Rows are points. Each table stands for the endless flat space through its points: a line for two points, a plane for three, and so on. The two share one point or none. Which?

First (2 x 4):
[[-0.30  0.07  0.04 -0.08]
 [-0.09 -0.05  0.01  0.04]]
Second (3 x 4):
[[-0.05 -0.14 -0.04 -0.15]
 [-0.03 -0.17  0.25  0.04]
 [-0.09 -0.12  0.14 -0.01]]
They share: no point

First (4 x 8):
[[-0.04 -0.31  0.29  0.00 -0.27  0.33 -0.48  0.26]
 [-0.49 -0.04  0.01 -0.46 -0.17  0.38  0.02  0.14]
 [-0.57 -0.02  0.09 -0.50 -0.15  0.26  0.14  0.08]
 [-0.49  0.08 -0.02 -0.54 -0.13  0.27  0.06 -0.01]]
Second (4 x 8):
[[-0.56 -0.16  0.22 -0.44 -0.34  0.29 -0.21 -0.10]
 [-0.24  0.26 -0.02  0.05 -0.45  0.29  0.09  0.00]
 [-0.16  0.09  0.07 -0.09 -0.29  0.29 -0.01  0.15]
 [-0.74 -0.25  0.07 -0.30 -0.21  0.50 -0.23 -0.14]]
They share: no point

First (3 x 12):
[[-0.01 -0.36 -0.50  0.10  0.00  0.09 -0.10  0.02 -0.33 -0.01 -0.15 -0.25]
 [-0.10 -0.31 -0.68  0.18 -0.08  0.09 -0.01 -0.09 -0.43  0.03 -0.23 -0.23]
 [ 0.18 -0.51 -0.20 -0.08  0.12  0.13 -0.25  0.27 -0.21 -0.05 -0.03 -0.29]]
Second (4 x 12):
[[ 0.19 -0.38 -0.28  0.17 -0.12  0.26 -0.19  0.01  0.06  0.11 -0.02 -0.59]
 [ 0.17 -0.34 -0.18  0.08  0.06  0.02 -0.03  0.05 -0.05  0.05  0.02 -0.41]
 [ 0.21 -0.02 -0.48  0.06  0.40  0.05 -0.25  0.12 -0.28 -0.23 -0.11 -0.32]
 [ 0.09 -0.19 -0.61  0.25  0.02  0.38 -0.51 -0.03 -0.13 -0.15 -0.19 -0.53]]
They share: no point

First (4 x 18):
[[ 0.39 -0.33  0.26  0.05 -0.23  0.06  0.07  0.31 -0.32  0.10 -0.07  0.08
   0.23  0.08  0.06  0.18 -0.05  0.04]
 [ 0.28 -0.24  0.21  0.14 -0.16 -0.04  0.05  0.31 -0.19  0.20 -0.09  0.12
   0.19  0.09 -0.03  0.13  0.04 -0.06]
 [ 0.38 -0.36  0.18  0.03 -0.24  0.18  0.11  0.40 -0.33  0.03 -0.02  0.13
   0.33  0.02 -0.01  0.22  0.04 -0.10]
 [ 0.22 -0.18  0.23  0.18 -0.08 -0.20  0.03  0.17 -0.11  0.30 -0.23  0.16
   0.11  0.11 -0.01  0.11  0.02  0.06]]
Second (2 x 18):
[[ 0.31 -0.19  0.34  0.31 -0.41 -0.34  0.09  0.19  0.11  0.33 -0.20  0.17
  -0.11  0.10  0.10  0.15 -0.15 -0.19]
 [ 0.19 -0.27  0.14  0.19 -0.09 -0.02 -0.03  0.27 -0.21  0.29 -0.24  0.17
   0.21  0.02 -0.02  0.07  0.05  0.13]]
They share: no point

First (3 x 24):
[[ 0.26 -0.27 -0.12 -0.03 -0.21  0.34  0.08  0.08  0.39  0.06  0.22 -0.20
   0.02  0.18 -0.19  0.13 -0.10  0.06 -0.14 -0.24 -0.18  0.17 -0.05  0.14]
 [ 0.30  0.05  0.04 -0.31 -0.17  0.14 -0.16  0.12  0.23 -0.06  0.26 -0.24
   0.06  0.30  0.09 -0.19 -0.18  0.22 -0.30  0.04 -0.30  0.09 -0.33 -0.06]
 [-0.01 -0.23  0.12 -0.42 -0.24 -0.03 -0.06 -0.15  0.19  0.15 -0.01 -0.41
  -0.09  0.37 -0.16 -0.23  0.16  0.26  0.02 -0.45 -0.21  0.07  0.12  0.33]]
Second (4 x 24):
[[ 0.13  0.07 -0.35 -0.37 -0.41  0.22 -0.23  0.01  0.51 -0.21 -0.03 -0.62
  -0.07  0.44 -0.31 -0.31 -0.03  0.27 -0.05 -0.34 -0.26  0.25  0.02 -0.21]
 [ 0.12 -0.11  0.27 -0.06  0.09  0.19 -0.07 -0.06 -0.20  0.23  0.24 -0.06
  -0.06 -0.13  0.33  0.27 -0.41  0.21 -0.23 -0.16 -0.16 -0.14 -0.37  0.37]
 [ 0.16 -0.12  0.20 -0.18  0.10  0.17  0.08  0.04  0.01  0.13  0.30 -0.10
  -0.13  0.07  0.15  0.12 -0.21  0.14 -0.15 -0.17 -0.22 -0.04 -0.31  0.28]
 [ 0.07  0.12 -0.04 -0.33 -0.08  0.20 -0.16 -0.05  0.22 -0.11  0.21 -0.34
  -0.22  0.22 -0.09 -0.12 -0.21  0.20 -0.09 -0.29 -0.10 -0.01 -0.22  0.04]]
They share: no point

First (3 x 24):
[[-0.27 -0.01 -0.15  0.03  0.11  0.17  0.23 -0.26 -0.27 -0.16 -0.06  0.25
   0.19  0.24  0.09 -0.16  0.32  0.33 -0.21  0.14  0.26  0.24  0.04 -0.22]
 [-0.02  0.01 -0.17  0.01  0.05  0.37  0.25 -0.40 -0.04 -0.24 -0.10  0.06
   0.26  0.23 -0.01 -0.11  0.17  0.35 -0.05 -0.09  0.19  0.40  0.02 -0.45]
 [ 0.17 -0.09 -0.31  0.11 -0.13  0.41  0.07 -0.42  0.25 -0.24 -0.14  0.13
   0.39  0.36  0.01 -0.04 -0.04  0.17 -0.21 -0.30  0.14  0.56  0.04 -0.58]]
Second (3 x 24):
[[-0.14  0.00 -0.26  0.10  0.24  0.23  0.28 -0.35 -0.23 -0.17 -0.15  0.36
   0.14  0.15  0.04 -0.15  0.21  0.26 -0.08  0.09  0.09  0.49 -0.18 -0.16]
 [-0.28 -0.15 -0.09 -0.07 -0.13  0.22  0.07 -0.24 -0.15 -0.39  0.16 -0.15
   0.40  0.25  0.11 -0.08  0.35  0.18 -0.27 -0.11  0.28  0.23  0.43 -0.53]
 [-0.20 -0.13 -0.19  0.03  0.01  0.16  0.13 -0.22 -0.19 -0.27  0.06  0.11
   0.24  0.25  0.09 -0.10  0.35  0.26 -0.21 -0.03  0.26  0.31  0.13 -0.39]]
They share: no point

First (4 x 24):
[[-0.33 -0.06  0.29 -0.22 -0.21  0.34  0.26  0.07  0.21 -0.13 -0.10  0.33
  -0.08  0.21  0.28  0.45  0.02 -0.08  0.14  0.08 -0.18 -0.23 -0.07  0.12]
 [ 0.23 -0.20  0.27  0.00 -0.18  0.27  0.01 -0.19 -0.09 -0.07 -0.14 -0.28
   0.02 -0.35  0.22  0.16 -0.02 -0.14  0.39  0.25 -0.16 -0.28  0.11  0.32]
 [ 0.12 -0.03  0.45 -0.19 -0.29  0.30  0.20 -0.12  0.07 -0.10 -0.23 -0.08
   0.13 -0.15  0.37  0.42 -0.18 -0.20  0.21  0.03 -0.17 -0.39  0.05  0.14]
 [-0.48 -0.12  0.18 -0.18 -0.15  0.35  0.23  0.13  0.23 -0.14 -0.02  0.44
  -0.19  0.30  0.20  0.40  0.14 -0.01  0.15  0.16 -0.19 -0.14 -0.11  0.16]]
Second (5 x 24):
[[-0.15 -0.27  0.59  0.53 -0.29  0.39 -0.24 -0.42  0.22  0.11 -0.19 -0.05
   0.04 -0.19  0.76  0.48 -0.64 -0.47 -0.03  0.15 -0.68 -0.16  0.38  0.14]
 [ 0.29 -0.17  0.17  0.00 -0.29  0.38  0.09 -0.11  0.46 -0.01 -0.07 -0.09
   0.20 -0.13  0.31  0.16 -0.21 -0.11  0.19  0.20 -0.36 -0.07  0.05  0.34]
 [-0.38 -0.14  0.54 -0.09  0.01  0.30  0.06  0.03 -0.05 -0.35 -0.17  0.07
  -0.01 -0.09  0.19  0.40 -0.02 -0.05  0.15  0.39 -0.15 -0.31 -0.21  0.40]
 [ 0.08 -0.08  0.11 -0.60  0.13  0.32  0.30  0.28  0.13 -0.37 -0.01 -0.03
   0.05 -0.16 -0.29  0.16  0.39  0.34  0.28  0.38  0.15 -0.19 -0.55  0.55]
 [-0.06 -0.21  0.35  0.05 -0.20  0.30 -0.03 -0.21 -0.14 -0.01 -0.10 -0.08
  -0.17 -0.22  0.31  0.48 -0.07 -0.17  0.18  0.06 -0.29 -0.37  0.14  0.05]]
They share: [ 0.01 -0.16  0.29 -0.08 -0.20  0.31  0.09 -0.07  0.07 -0.13 -0.10 -0.04
  0.00 -0.13  0.22  0.32 -0.02 -0.08  0.23  0.19 -0.22 -0.28 -0.01  0.24]
